Rows are points. Examples show where two turns around zero, p and q, send a point. Write where each new point lands after one turn and then the other. Backwards means that the second turn is done in reverse. Each puzzle has new turns, and all numbers are rounded.

Turn p:
[27 29 12] -> [-28  -2  31]
[ 36   6 -29] -> [ 7 31 34]
[-44 -14 -27] -> [ 16  20 -47]
[-53 -18  24] -> [  4 -30 -53]
[34 -2 20] -> [  0 -18  35]
Turn q:
[-54  -8 -32] -> [-56 -28   9]
[20 21 34] -> [44 -3  5]
[ 29  27 -12] -> [15 28 27]
[  5 -41  10] -> [ -4   4 -42]
Where do these land?
p, then q: [ 10 -33 -17] -> [26 28  1]
q, then p: [-11  14  51] -> [41 -5 34]
p, then q: [18 13 26] -> [  0 -23 -25]
p, then q backwards: [-17   6 -60] -> [ 56 -23 -16]

Turn p:
[ 19  -6  37 -19  47  39] -> [ -8 -23  -4 -57  35 -28]
[ 56  44  -8 -47  -9 -55] -> [-44  -2  50 -23 -73   5]
[-35  -8  35 -23  -2  40] -> [-28 -18 -26   8  46 -27]
[ 21 -25   8 -22 -11  -7] -> [-20  -1  30  -6  15  16]
[ 15   0 -32   8  -4  16] -> [29 -5 22  9 -4 -9]
[ 27  -8 -14  39 -12  14] -> [ 43 -21  11   3  -1  22]
[-43  37  -4  14  43 -46] -> [ -2  50 -52 -13 -42 -14]
[-33 -14 -35  19 -32 -27] -> [13 34 -3 53 -8 21]
[-26 -18  14  32 -22  27] -> [ 17 -17 -29  28  33  14]
Turn q:
[33 50  4 -7 -6  8] -> [ 30  25 -20  33   4  28]
[ -4 -37 -32  60  -9 -46] -> [-10 -54 -32 -32  45 -34]
[ 36  10 -19  -5  12 -22] -> [ 25 -15 -26  -9   1  29]
[-10 -51 -18  15 -34 -36] -> [ -2 -56  21 -23  33 -23]
[28 21 46  3 13 10] -> [ 1 50 -4 -3 16 29]
[-27   1  57 -22  41   7] -> [-11  60  23 -35 -26  -5]
[-36  21 -10 -25 -10  28] -> [  2   9  19  34 -36 -22]
[-21 -14 -28 -19  -7  52] -> [-34 -18  20  36 -37  -2]
Where do these land?
p, then q backwards: [-20  -2  -8 -29   3 -18] -> [-18   4  21  11   6  26]
p, then q backwards: [ 19  13  43 -54  -6 -22] -> [-13 -61   2  13  25  34]
q, then p: [-14  17 -40  47  42  49] -> [ 33  42 -11  71 -18  -3]
q, then p: [-17  25  35  11 -40  11] -> [  8  -2 -37 -35 -35  11]
q, then p: [ 31  -6  -4  26  40 -43] -> [  0  20  51   1   5 -46]
q, then p: [ 12 -19 -38  22 -57  19] -> [ 38  31 -25 -20  42  30]
q, then p: [-12 -29  11 -23  19   4] -> [-38 -12  -5  15  13  -4]
